Each wall is flat, endless, passes through zero and stands at right angles to its row. A trip goes straight from one point to another. Which walls does it cross, in order?

Walls:
(1): [ 1.7 -4.2 -3.4]
(2): [ 6.7  2.1 -2.7]
(3): [1.9 2.9 2.7]
Trips:
[-3.1  4.7 10.1] to [ 0.2 -1.8  5.0] => none
[-1.7  0.8  5.8] to [-1.1 -1.7  1.9] => 3
[-0.7 -0.1 -3.3] to [ 2.1  4.1 -7.1] => none
[ 0.4  0.7 -1.7] to [ 7.2 -0.2 -1.9] => 3
[-4.7 -7.0  2.5] to [ 3.0  4.2 -7.5] => 2
[0.7 0.5 1.0] to [-0.7 -0.5 -5.4] => 1, 3
[ 4.8  0.6 -3.4] to [-1.9  3.5  2.7] => 1, 2
[-3.2  3.8 -0.8] to [-0.6 -7.8  5.0] => 3, 1
[9.1 6.0 3.4] to [-1.6  3.4  6.3] => 2
[6.3 1.4 0.7] to [-2.7 -3.9 -2.0] => 3, 2

Walls:
(1): [-1.8  2.7 -1.1  0.4  2.0  3.8  2.2 -1.7  3.3  0.7  6.6]
(2): [-7.7  9.8 -3.0 -3.5  5.1 -1.8  3.6 -3.6  3.4 -7.3  0.2]
(3): [-4.1  4.6 -0.5 -9.5  2.2  1.4  2.0 -2.3  3.6  0.7  0.3]
(4): [ 4.5  0.5 -2.8  1.5 -2.4 -2.4  6.1  3.1  1.7  1.2 -4.5]
(5): [-4.3 -4.7  0.5 -4.3 -0.8  3.2  5.5  3.6  2.0 -7.2 -2.9]
(6): [ 2.8  4.6  5.9 -6.2  2.4 -6.6  1.9 -2.5 -5.2  1.4 -4.4]
Trips:
[ 3.7 12.0 -3.3 -0.2 -0.4 -1.7 -6.6  2.0  3.2  1.6  1.6] to [-1.4  7.7 -5.0  7.4 -4.0  0.0  3.2 -5.1 -0.8  5.7 -0.2] => 6, 3
[  5.4   7.7  -2.8  -1.8 -11.3   3.1  -3.5  -1.7  -2.6  -0.9  -1.2] to [-1.5  5.7 -6.5  1.8  3.4  0.3 -6.8 -2.4  6.6  2.3 -0.4] => 3, 6, 2, 1, 4
[ 4.4  3.1  6.6  2.5 -5.2 -1.4  0.9  5.1 -5.4 -4.1  3.0] to [ 2.3 -1.7  5.0  0.1 -8.4 -1.7 -6.6  0.5 -0.9 -3.4  3.3] => 4, 6
[-5.3 -1.5  2.5  0.2  0.0 -0.2  3.3  0.3  2.7  6.4  1.8] to [-7.3  1.4  6.8  7.2 -2.8  2.5  2.0 -1.8 -0.2  3.2  3.6] => 5, 3

Walls:
(1): [ -2.1  -0.8  -1.8  -2.2   1.2  -0.4  -6.9  -2.2 -12.1   2.6  -3.0   2.2
   3.8   0.5   2.9  -4.3  -1.7  -7.3   1.2   0.2   3.0   2.6  -3.1  -5.9]
(2): [-2.3 -0.2  4.3  3.7 -7.1 -0.9 -6.4 -1.4  0.4  2.5 -2.4  4.3  4.5  5.6
  1.6  4.4  9.4 -8.7  2.0 -4.5  8.4 -4.0  0.0 -7.3]
(3): [ 5.1  2.0 -2.4  0.2  0.8 -6.9 -3.7 -2.3 -0.4 -5.0  1.8 -1.0  4.8 -3.6
 -4.2 -6.0  4.6 -2.1 -3.9 -2.5  0.2 -4.9  1.3  1.5]
(4): [  5.2   2.0   0.1  -0.8   1.7   9.3  -6.2  -0.9  -1.5   1.6  -1.9  -5.4
   1.2   6.1   1.2   5.3   5.9   0.1   0.4  -4.9  -1.0   2.8   0.9 -14.1]
Trips:
[ 0.6  0.1  1.2  1.1 10.1  0.5  2.4 11.2  0.2  0.3  6.7  8.4  5.9  4.6
  0.1  1.7  0.8 -4.9 -5.5 -5.1 -0.9  1.8 -5.1 -0.9] to [-4.5  2.5 -9.4  1.5 -4.2  4.8 -2.4  0.1 -1.0  1.1  1.4 -5.7  7.7 -7.4
  1.0 -5.0 -2.7  4.4  1.1 -1.0 -0.8  4.1 -4.0 -1.8] => 2
[-0.8 -4.0  8.1  2.8 -0.8  2.6  5.6  4.0  2.4  4.3  0.7 -0.6 -1.2  3.8
 -3.6  6.0 -4.0 -4.1 -4.4 -6.7  4.5  1.3 -1.0 -3.6] to [-0.4 -1.9 -3.3 -5.7  7.1  5.0 -1.0  1.5 -0.4 -0.7 -4.3  5.2 -1.8  3.3
 -2.8  1.4 -7.0 -2.8  6.1  4.0  4.7  3.0 -3.1 -4.6] => 1, 2
[ -1.6   0.3  -0.1  -2.3   9.1  -5.5   2.7   1.2   3.2  -2.1   2.9  -2.0
  -2.4   0.3   1.7 -10.5  -4.5   0.1   1.3  -1.1  -2.4   7.3  -2.5   3.5] to [ 2.7 -1.3 -7.4 -5.7  4.4  4.2 -9.7  3.9  2.4 -1.7 -2.1 -0.6 -4.3 -0.5
 -6.0 -0.6 -1.3  2.8  2.5 -2.0  3.1 -2.1 -5.5 -0.3] => 1, 4
[-0.2  6.4  0.4 -3.3 -0.7 -0.2  1.2  0.6  1.8  1.1  3.1 -6.2 -3.0  2.4
 -4.1 -0.6 -6.8  0.1  0.9 -1.3  3.3 -5.8  5.6  0.3] to [-1.6 -0.9  6.3 -3.0  0.2 -2.0  2.5  2.3 -4.8  4.4 -1.4  5.0 -1.5 -3.6
  2.1  0.0 -3.7  3.2  1.6  6.7 -0.5 -2.3  3.5 -0.8] => 3, 1
[ 1.4 -8.5 -3.0  0.7  6.0 -2.2 -1.1 -5.3 -5.9  1.5  3.9 -0.4  1.8  3.0
 -4.0 -4.3  0.6  0.9  4.1 -2.2  3.7  4.7  3.1  3.1] to [ 3.2  2.9 -3.9  2.1 -4.0  1.8 -2.5 -3.9  1.2  4.6  5.1 -0.3 -1.5 -2.0
 -8.6  6.8  0.5  6.5 -2.4  2.9 -3.4  1.8  2.2  7.5] => 1

Walls:
(1): [ 5.5 -1.4  0.6  1.6  1.7 -2.5 -1.2 -4.5  1.2  4.0 -7.5 -2.1  4.6 -8.2
  0.2  2.5  1.0 -2.2  6.9  0.7  8.0 -0.9 -4.5 -2.4  3.7  0.4  5.4 -2.0
 -2.5  1.3 -4.5  4.6  4.2  4.4 -0.8  0.0 -1.6 -9.2 -3.2 -5.0  7.6  0.6
 -2.8 -3.2  7.1  2.3  1.8 -4.2]
(2): [ 4.4 -1.5  0.9  1.5 -4.3 -5.8  6.9 -5.3  4.4  1.9 -0.9 -5.4 -4.0 -3.8
  6.1 10.6 -0.5 -5.3  0.4  1.2 -1.6  2.8  1.7  3.8 -2.7 -1.0  0.9 -0.5
  0.0  3.9  3.3  7.3  0.7 -5.2  0.9  1.9  0.4  0.4  4.8 -1.3  1.9  0.9
 -3.5  6.5 -5.2  6.2  4.9 -1.8]
(3): [ 1.1 -2.9  5.8 -1.7 -5.5 -2.6  0.4  5.0 -4.2 -2.1  4.3 -4.8 -4.3  0.3
  0.1  1.4 -6.5  3.6 -3.9  2.0 -4.7  1.8  1.1 -3.8 -4.0 -4.3  4.8  4.4
  2.7  3.7  3.2 -2.7  2.0 -3.4 -1.4  0.0 -4.3 -0.4 -6.8  3.4 -0.3  1.4
 -0.4 -6.3 -5.2 -3.0  2.9  1.6]
(4): [ 6.0  0.3  0.8  0.8 -1.1  0.8  3.1  0.9 -3.8  0.7 -1.9 -5.7 -3.8 -1.3
 -1.6  0.2 -5.9  6.0  3.8 -8.2 -2.5 -1.7  8.5 -7.6 -1.6  3.9  0.5  2.6
  7.0  8.1 -1.8  1.0 -1.5 -5.3 -2.8  5.0 -6.8 -7.4 -0.6  9.4  0.2  0.5
 -2.2  4.4  0.1  2.6  5.1 -0.6]
(5): [ -3.2  -3.3  -3.2  -1.2   2.8   5.3   0.2  -8.8   1.5  -2.0  -1.5  -6.7
  -1.0  -3.6  -1.0  -6.9   9.3   4.1   1.7  -1.9  -8.8   2.9   3.7  -5.4
   1.1  -2.1  -3.4  -1.2  -5.5   4.7   1.4   0.6   1.6 -12.4  -2.8  -7.6
  -0.7  -1.3  -1.9   0.5  -2.0   1.0   2.5   2.1   1.9  -1.7  -1.7  -6.8]
(6): [ 0.8  4.4 -2.6  0.2 -5.3 -0.1  6.8  3.6 -6.7 -0.6 -2.6 -1.5  0.7  4.8
  4.6  3.4 -2.6 -4.7 -1.0  0.7  4.2  1.0  6.4 -9.7  3.5  1.8  4.7  2.6
  0.5 -2.7  1.7 -1.5  0.7 -0.6  0.6 -4.8 -0.9  1.5 -2.9 -2.5 -5.3  0.5
  3.0  4.3  0.7 -5.7  2.7  3.9]
(7): [-0.3  7.5 -1.6  0.4  3.4  4.2  5.8 -1.5 -0.6 -3.3  1.6  1.3 -5.3  0.0
  6.7 -7.5 -1.2  5.6 -2.8 -3.5  1.2 -0.8  1.1  2.7  2.7 -6.1 -1.6 -2.0
  3.7  3.5 -1.2 12.0  2.4  7.3 -0.4  3.5 -1.7  0.6  3.4  2.0  3.6 -1.1
  1.5  0.1 -6.3  2.9 -5.4  3.8]
(8): [ 0.3  5.7 -0.6  1.8 -1.5  2.7  1.0 -3.1  3.6  4.8  1.9 -5.1 -6.2  0.5
 -8.1  6.8 -2.7  2.7  0.4  1.6  6.2 -3.3  0.8 -1.2 -4.6 -4.2 -0.7 -3.4
 -5.3 -2.6 -1.3 -0.8 -0.3 -0.9  1.1 -3.8  0.2  0.6  3.0  1.5  3.4 -7.4
 -5.5  0.2  0.6  6.7  1.6 -3.9]
(9): [-2.2 -0.9  0.9 -5.3 -0.6 -5.0  0.3 -5.3  2.1  2.8  2.4 -5.9  1.5  3.2
  3.3 -0.1  3.4  0.2 10.7 -4.3  2.7  8.5  1.8 -0.4  8.3 -0.3  4.1  5.5
  4.5 -7.5 -1.4 -0.6  4.8 -7.3  2.3  2.3 -6.7 -6.8 -5.7  0.1  0.8  1.5
 -2.2  5.7  3.4  4.0 -6.7 -2.5]
(10): [ 3.8  3.2  1.0 -3.3 -2.9 -1.7 -2.6  5.6 -8.5 -0.4  6.5 -4.1 -2.2 -0.3
  8.3  3.1 -4.9 -2.0  3.3  7.1  3.9  0.8  2.6 -2.6 -3.7  1.8 -0.4  1.4
  2.4 -3.2 -0.5 -4.3 -5.0  2.8 -4.1 -7.7  1.5 -1.8 -5.1 -3.2  2.2 -3.3
  0.5 -0.2  2.9 -6.8  0.8  1.0]
Trips:
[  0.0  -1.5   1.9  -0.5   1.2   1.2   4.3  -4.5  -1.0  -0.4  -2.9   1.8
   2.9   1.1  -3.4   8.9  -0.6   3.4  -5.4  -0.5  -0.6  -4.0  -3.2   4.9
   0.2   0.3   4.0  -1.2  -2.6  -0.9  -2.5   4.7   0.0  -0.4   0.3   7.8
   0.5  -1.5   2.5   1.0   1.9   3.9  -3.4   5.9   1.5   4.6  -4.5 -10.3] to [ 7.1  0.4  2.8 -3.2  0.0  2.3 -0.1 -2.3  5.5  6.9  0.5 -3.2  1.9 -2.6
  1.8 -2.4  2.7 -5.4  3.6  0.7  0.7  0.7  0.7 -0.1 -0.8  3.3  0.9  1.3
  5.2  4.6 -1.5  6.1 -9.6  0.4 -0.9  0.7  0.4  2.1 -5.0  0.0 -1.4  1.4
 -0.6  1.7 -5.2 -1.4 -2.3  1.2] => 8, 10, 5
[ 3.2  2.7 -3.2  3.6 -1.5  6.9 -2.2 -5.9 -0.7  7.0 -2.2  2.4  3.7  3.9
 -2.3  3.6  6.6 -0.2 10.2 -1.2  3.1 -1.5  0.2 -5.1  2.4 -1.7  2.6  2.4
 -7.7 -4.5  2.6 -5.7  0.9 -3.8  0.7  1.0  2.2 -0.1  3.6 -6.2  0.6  0.4
 -1.0 -4.4 -2.1 -1.5 -6.2 -2.6] to [-1.5 -8.3 -1.2 -2.9  2.5  0.3  4.0  0.8 -3.0  3.4 -0.9 -5.0  9.5  1.9
 -1.3  5.1 -4.3  0.9  0.5 -3.1  1.6  1.1  7.5  5.0 -0.5 12.3  1.3 -6.7
  0.8 -3.4 -0.8  1.1 -0.9 -3.8 -3.2  7.3 -0.9  1.4  2.2  5.5 -3.1 -4.4
 -4.6  0.0  7.3  0.2 -6.3  4.7] => 4, 5, 8, 2, 1

Walls:
(1): [ -1.6   6.8   0.7   2.3   5.4  -0.1  -0.1   1.4   1.3  -4.8  -4.2  -3.2
   4.2   3.1   0.5   6.2 -11.0  -0.3   6.9  -2.2   5.1  -1.9   2.4  -2.1
   3.1  -2.4  -0.5   0.2   0.0  -5.3  -5.6  -2.0  -1.5  -3.2   4.6  -4.9
  -1.0  -0.9   2.0   2.8  -0.8   0.2   2.7   0.9   6.8  -3.6  -0.7   1.7]
(2): [  7.1   0.5  -0.5   1.9   0.7   4.5   2.3   0.9  -5.3  -4.0  -1.6   2.6
   4.3  -0.5  -3.8   3.9   1.1   5.2  -4.5   3.4   0.3   0.7 -11.3  -1.0
  -1.0  -1.9  -1.4   2.3   4.5  -0.5  -0.7   0.7  -2.9   1.3  -2.1  -1.9
  -7.5   0.8   3.0   3.2  -8.2   1.1   1.3   3.6  -0.2   3.1   0.3   7.4]
(3): [-0.4 -0.4  7.8 -0.2  1.2 -2.4 -4.4 -4.9 -2.1 -1.3  6.4  0.1 -3.2 -9.2
  0.0  3.6 -2.8  1.9 -1.4  4.5 -3.6  6.2 -2.0 -4.9 -3.2 -2.1  7.5 -1.0
  8.9 -0.4 -4.5  1.9  4.2 -1.1 -8.0  0.6  4.3  0.0 -3.5  2.3  1.3  2.4
 -3.1 -1.8 -6.1 -6.0  4.5 -4.8]
(4): [ -8.6   1.5   1.0  -5.7   0.6  -7.5   2.4  -5.5  -4.6  -1.4  -2.5   2.9
   2.1  -4.8  -5.1   7.3  -1.1  -1.5  -3.1   1.2   4.2   2.9   0.6   0.1
  -2.2   2.3  -1.4  -3.6  -1.8   1.0   1.1  -2.7   1.9  -1.2  -4.8  -3.4
   7.0  -2.3  -0.5 -11.1   5.8  -2.5   4.9   2.1   3.1  -0.4   3.4  -0.4]
(5): [-1.7  7.1  7.0 -5.4  5.5 -3.8 -4.2  2.0 -4.4  0.6  6.8 -0.8  5.6 -4.6
  0.6  4.6 10.2  0.1 -2.1 -3.6 -5.1 -4.4 -4.0  1.4 -4.2  1.6 -4.6  2.5
 -2.6  1.0  2.0  9.5  0.7  5.4  2.1 -2.1 -0.5 -2.7  3.3 -2.0  2.4  9.0
  4.2  3.3  4.0 -0.8 -3.7 -2.1]
(6): [-4.4  5.8  3.0  2.8 -7.9 -6.0 -0.7  6.7 -1.9 -3.6 -3.5 -7.1  0.5 -2.9
 -1.3  2.0  3.4  1.2 -2.5 -1.5  2.7 -1.2  3.1 12.4 -1.3  1.7  3.3 -2.2
 -0.7 -0.8 -2.5  1.7  3.8  7.7  2.5  2.9 -0.2 -2.1  9.5 -3.1 -4.7  0.2
  6.0  1.2 -1.6 -1.6  0.8 -3.5]
Trips:
[ -3.7  -0.3   1.5  -3.8   1.1   2.5  -5.9  -2.3   0.3   7.7  -4.9  -3.0
  -0.9  -5.9  -7.1  -9.6   0.4   0.9   2.8  -3.2   9.7   4.1   4.5  -1.6
   4.7   3.3  -8.8   0.8  -5.2  -6.2   5.1  -3.6  -0.4  -3.9  -1.6  -4.6
   3.9  -3.9   0.4  -1.1   4.8  -4.3  -1.0  -0.8   2.5   6.2 -11.7  -4.6] to [ 2.7 -0.3 -1.8 -2.1 -1.8  6.2  1.4 -1.3 -4.7  6.6 -6.9 -1.9  1.0  3.4
 -2.9 -4.9 -1.5 -1.5  2.1  4.4  2.7 -0.1  6.9 -4.7  4.1  4.4  2.0 -2.2
  0.1 -0.1 -1.3  0.2 -2.3 -4.8  8.2  0.9  4.6 -4.7  2.1  0.7  5.9 -3.3
  4.3 -0.2 -1.0 -6.8  2.1 -1.0] => none
[-1.3 -7.7 -2.3 -0.2  1.8 -1.1  3.9 -5.2 -1.5 -4.5 -4.5 -5.3  0.8  4.2
  7.3  2.4 -2.0  3.4  3.4 -5.2  1.8  7.2 -1.2 -5.3  1.4 -3.0  5.2  7.8
 -3.9 -2.8 -3.0 10.3  3.8 -0.5  3.5  4.2  2.4  3.3 -3.3  0.7  5.7  0.9
 -1.4 10.8  1.0  2.0  8.5  3.7] to [-3.3 -1.6 -0.4  4.3  1.9 -4.4 -4.1  3.0 -1.7 -1.9 -2.3 -6.2  0.3  9.0
  0.3  1.2 -3.8 -3.7  3.1  4.1 -5.5 -1.5  3.3  4.7  0.3 -3.5 -2.8  4.5
 -3.7 -3.6 -8.7 -3.5 -5.0 -3.7 -4.4 -6.8 -2.2  6.3 -1.8 -2.1 -1.8  1.8
  0.0  0.4 -1.5  4.1  4.6  1.4] => 4, 3, 6
[  1.1   3.8  -6.0   2.8   1.3   0.8   5.4   5.8   2.8  -2.0   1.5   1.5
   0.8   6.9  -2.7  -6.1  -2.7  -5.6   2.6  -0.8  -8.6  -1.2  -0.4  -1.4
  -5.8   0.4  -1.4  -1.4   3.3  -3.4  -4.5   4.3  -3.0   1.8  -3.3   1.8
   2.9   7.3  -5.9  -6.8 -11.0 -13.9  -2.3  -1.2  -0.4   9.2  -5.3   1.4] to [ 3.8 -1.4  6.1  3.8 -1.7 -2.8  0.2  1.2 -2.9 -5.1  1.2 -1.1  1.5  7.5
 -1.6  0.5 -2.5  5.3 -1.8  1.2 -0.4 -1.0 -0.7  4.5  0.7 -6.3  0.3  1.0
  4.5  1.4 -2.9  1.4  2.0  5.7 -2.6 -5.4  5.3 -0.3  4.7 -3.6  1.9 -1.3
 -2.2 -0.6 -2.3  2.0  2.3  3.3] => 6, 1, 3, 4
[-2.8 -8.2  0.1 -0.7 -0.9 -0.1  1.1  2.5  5.6  4.9 -2.3  2.6 -2.2  0.9
 -1.1 -5.1  2.2 -3.1 -1.9 -0.6  1.7  2.6 -1.2 -6.3 -0.5 -4.2  3.1 -1.7
 -1.2  4.4  2.4  3.5  0.3 -0.4 -2.3  4.5 -4.0 -0.3  4.1 -3.3  1.8  2.8
  2.7 -5.7 -1.9 10.1 -3.8  0.2] to [ -1.6   1.2   2.6   0.9  -2.3  -0.3  -2.2   3.4   7.2  -4.3   5.2   1.1
   1.9   2.3   0.6  -4.6   6.2  -4.8   1.4   4.2 -10.8  -0.2  -1.2  -0.7
   6.3   1.8   4.3   2.9  -0.1  -2.5   0.8   2.0  -2.5  -0.7   2.5  -1.4
   0.0  -2.4  -5.9  -1.8   5.9   4.2   2.1  -3.9  -4.6   0.7   1.9   3.4] => 5, 3
